Each row of a before or after table is a point. The points were changed in one or more steps. Then noise was added and the rows were shuffled. The steps act on columns, c1 being the first. What was done? A step turns or swaps two columns, mirrors them in a line or flattens them onto one, adds a multiple of one to another, or multiplies or shifts one. Angles are multiples of 10 degrees, from the lower column toward the higher: turns from -170 to 170, lines from 10 to 170 but not 90. Use the fewest steps. Two steps may share a column if one is a turn and the other turns, adds or multiplies; they go together, in the order done. Otherwise the lowest column goes first.

Before (8 x 3):
[[-13  47 -38]
 [ 47  39 -44]
 [-27   6  -9]
 [ 20  14 -17]
 [ 23 -16  22]
 [ -2  16 -19]
 [ 14 -15  -7]
 [ 12 -26  -3]]
After:
[[ 40 -24 -26]
 [ 10  -9 -12]
 [ 27  12  -4]
 [-27  -4  14]
 [ -6 -22 -11]
 [-10 -59 -31]
 [-28  12  -3]
 [-22   0  -6]]
Steps: turn c1 and c2 by -140 degrees; multiply c3 by 0.7

Before:
[[ 16 -19   8 -11 -17 -30]
 [-19 -14 -16  23 -10  24]
 [ 22 -11  34  -3  -2 -12]
 [ 35 -27  24   6  -2 -21]
 [  3   9 -30  23  27  27]
 [-10  -1  -3  25  24 -11]
 [-16  19  -5  25  16  25]
 [ 18 -20  21 -28  -4 -22]
 [ 14 -35  27 -12  18 -14]]
After (9 x 6):
[[ 21  61  35 -14 -21  -4]
 [-21 -37   0  24 -31  22]
 [ 14  41  50 -12  -4 -14]
 [-15  -3 -21  25  -4  26]
 [ 18  34  32 -22 -23 -29]
 [ 18   8  23 -30 -39 -12]
 [  4 -53 -27  26   7  22]
 [ -7  -7  -1  -9   4  26]
 [ 35  37  40 -20 -22   7]]
Steps: multiply c3 by 2; turn c2 and c3 by -70 degrees; swap c4 and c6; shift c5 by -20

Before (13 x 8):
[[ 21   2 -15  25   7   5   8   6]
 [  9 -18 -24  -2  17  -2   2 -24]
 [-15  14  12 -10  -1  -8 -24  16]
 [ 10  21 -18 -22  -8 -14 -28  26]
 [  1  -4   4  25  10 -32   9  -8]
 [-16 -11  -7 -10  12 -10   1  -8]
 [ -6  24   9 -18   3 -14 -14  -6]
 [-18  21  -6  -6  -7  -4 -19   5]
 [-16 -14   5   6 -15 -25   7 -19]
 [ 28  11  -5  19  -6  -3   6  -2]
 [ 26   7 -27  30   6  -7 -16  -7]
 [ 16   6 -42  13  19  -2  18  -9]
 [  4   1  -7 -28   1 -17 -30  13]]
After, 13 rows:
[[ 25  20 -37 -28   9  14  12  -4]
 [ -4  61  15  14 -10  17   7  -2]
 [  5   3   3  23 -16  27  22  21]
 [-16  50  -6   9   3  11  16  10]
 [ 10  53 -10  24  -5  24  19  32]
 [ 20   2 -22 -24   6  -8  -6   3]
 [-17 -36   2   4  15  22 -16 -12]
 [ 10 -45 -23  -6 -16   2  -6 -25]
 [-14 -26  -4   4 -16  10  -6  -5]
 [ 29  28 -12 -12  12  -1  -6  -2]
 [ 13  17 -46 -19 -11  -5 -17 -12]
 [-15  33  14  11  -5  16  20  21]
 [ -1  -9  -4 -27   5  28 -17   1]]
Steps: multiply c2 by 2.5; add -0.3 times c4 to c3; turn c4 and c5 by 150 degrees; turn c6 and c7 by 160 degrees; add 0.3 times c6 to c8

Before, 14 rows:
[[ 11  -1  -3  14   5   0 -30 -10  10]
 [ 30   3 -13  28  -4  -1  -6  -3  -4]
 [ -5  -6 -15 -55 -19   8 -11 -11   6]
 [ -7   8  -6 -27 -19  -4 -10  -9  -9]
 [ -7  21 -15  21 -15   5  -9  -8  -6]
 [-19 -14  -1  16  -7  12   8  -9  10]
 [-10   5  16  -6 -14  11 -10 -19 -17]
 [-15  13  44  -6 -24   8   8  31  -5]
 [-21 -11  13   3   8   4 -14  15  -7]
 [ -4 -13   1  27   7   1   5  -5   6]
 [-16  -6 -13  17 -20  -2 -31  -5  -8]
 [-15  -4  -5  28  -7  39 -15  31 -10]
 [-22  22  -5  27  33   0  -1  25  10]
 [ -6  -4  15  30  -8   9 -14 -11  11]]
After (14 x 9):
[[ -6  30  -5  -1 -20  -6   5  12 -38]
 [  8   3  -2   3   5   3 -33  11  21]
 [-19 -22  -1  -6  -8   7  -1  12  -1]
 [ -5  50  -7 -24 -21   7  15  12 -21]
 [ -6 -16   7   7  -5   9 -26   9  -2]
 [ -7  -8  -5  26 -14   6 -14   6 -29]
 [ 29 -15  -5  12  -5   4 -17   3 -10]
 [-19 -15  -3   8  -6  35 -28 -31 -24]
 [-10  10   7   4 -14   7  -4  20 -40]
 [-22   2   2  -9   8   1 -16 -16   6]
 [-18   2  -4   1 -19  -4 -33   5 -38]
 [-24 -12  -1  29  33  -5  -9 -23  60]
 [-18   3  13  10 -25   7  12 -31 -41]
 [ -5 -30  -1  -3   7   2 -13   8  19]]
Steps: turn c1 and c6 by 10 degrees; turn c2 and c4 by 70 degrees; turn c2 and c7 by 30 degrees; multiply c3 by 0.4; add 1.5 times c5 to c9; multiply c8 by -1

Before:
[[-60   4  16  20 -23 -13   8  14  -2 -34  13]
 [ 21  25 -30 -16  -9  22  -3  19  -7 -21 -11]
 [ 38  15  -4 -48  11  -3   2  14  -8 -12   1]
 [ 16  -2   1  36   1 -10 -15   5 -25 -17  17]
 [-27 -17   0  14  15   7  50   0 -14  50  19]
 [-34  14  -6   4 -18  -6 -14  -9 -28 -28 -29]
 [-11  15  18 -12   9  15  22  25  -5 -20 -19]
 [ 11   8 -12 -16  29  -5  33   2 -25 -23  -6]]
After:
[[-31  29  -9 -46  11  -4   3  10 -12  -9   7]
 [ -8  31   2 -16  -9  21  -4  33 -24  -7  12]
 [ 58 -14 -21  20 -27 -12  10 -11 -36  -2   4]
 [ -8  11   6 -14  28  -6  33  12 -22 -26   4]
 [ 20 -24 -11  15  16   9  51   0  50 -14 -16]
 [ 16   8 -12 -13  10  13  23  -8 -21  -6  35]
 [ 38   0  28   7 -19  -2 -14   3 -29 -29  13]
 [-17   0 -16  38   0 -10 -14   0 -12 -23  -9]]
Steps: mirror c1 and c2 in the line at 80 degrees; turn c3 and c8 by -70 degrees; turn c3 and c11 by 140 degrees; swap c9 and c10

Before (12 x 14):
[[  4  -7  -2  13  10 -35 -46   8 -13  -8 -15  16  -1  -2]
 [ -8   9   4   7   4 -44  -8  -1  60  -7 -24 -11   6 -13]
 [  4  -8  23   3   8  -3  -8  -3  -9   0  -2  -8  25  -7]
 [ -8  11  28  12 -13   3  -9  31  -8 -17  11  -6  11  -4]
 [  5 -16  -4 -25  12  -8   2  -1 -18 -28  14  -8  19  -4]
 [-11  -8  -5  14  -4  -6  -2  26  -1  -6   8  18   4 -16]
 [ -8  11  -1  15   6  -2 -10   1  35 -12  -3  -6  35 -14]
 [ -3  -9   0 -32   4   7  -2   0  -8 -23  -3  12  15  -6]
 [ 27  10   1   2  -3  -4   2  -2 -15  -8   3   4  22 -15]
 [-11   7  -7  -8 -24  -7   5   6 -14  -7   5  -7  15  10]
 [-10   3  -7  19  -7   4   1  12  -9 -18  -6   0  -3  -9]
 [ -6   8  -2   5 -21   3 -10   0  -7  -5  14  -6   4 -20]]
After, 12 rows:
[[ 29 -15   1  -1  -8  -4  22  -2 -16  -2   8   3   2  11]
 [-10 -20   7 -29   6   3  10  31  -9   7  22  -7 -10  12]
 [-13   3  14   2  -9  -6   6  25  -2  11   8  19  -3  13]
 [ -5  -9   5  -2  -3   0   4   0  -7  -2  20  -7 -10  28]
 [-11 -11  -5   8  25  -8  15   7 -13   0  10  -7   4  10]
 [  4  -7 -23   8 -11  -7  19  -1 -18  31  16  -8   2  -8]
 [ -6 -11   8  -6 -14 -44   5   0  59   0 -17 -11  -8   6]
 [ -8 -17  14  -3 -14  -1  36   1  36   2   6  -5 -10   5]
 [  4   5  -2 -23 -12  -1  25  -4 -12   6  -5  -7 -10   0]
 [ -3  -7 -29   4  -7   7  17  -1  -7  24   2  11  -3  -1]
 [ -9 -14  21   4  -4   2  -3  13  -8  15   1  -2   2  10]
 [  5  -1  15  -2  -7 -35  -2   7 -12  11 -15  18 -47  -6]]
Steps: turn c2 and c10 by -140 degrees; add -0.5 times c2 to c11; turn c3 and c4 by -100 degrees; turn c5 and c14 by -130 degrees; swap c7 and c13
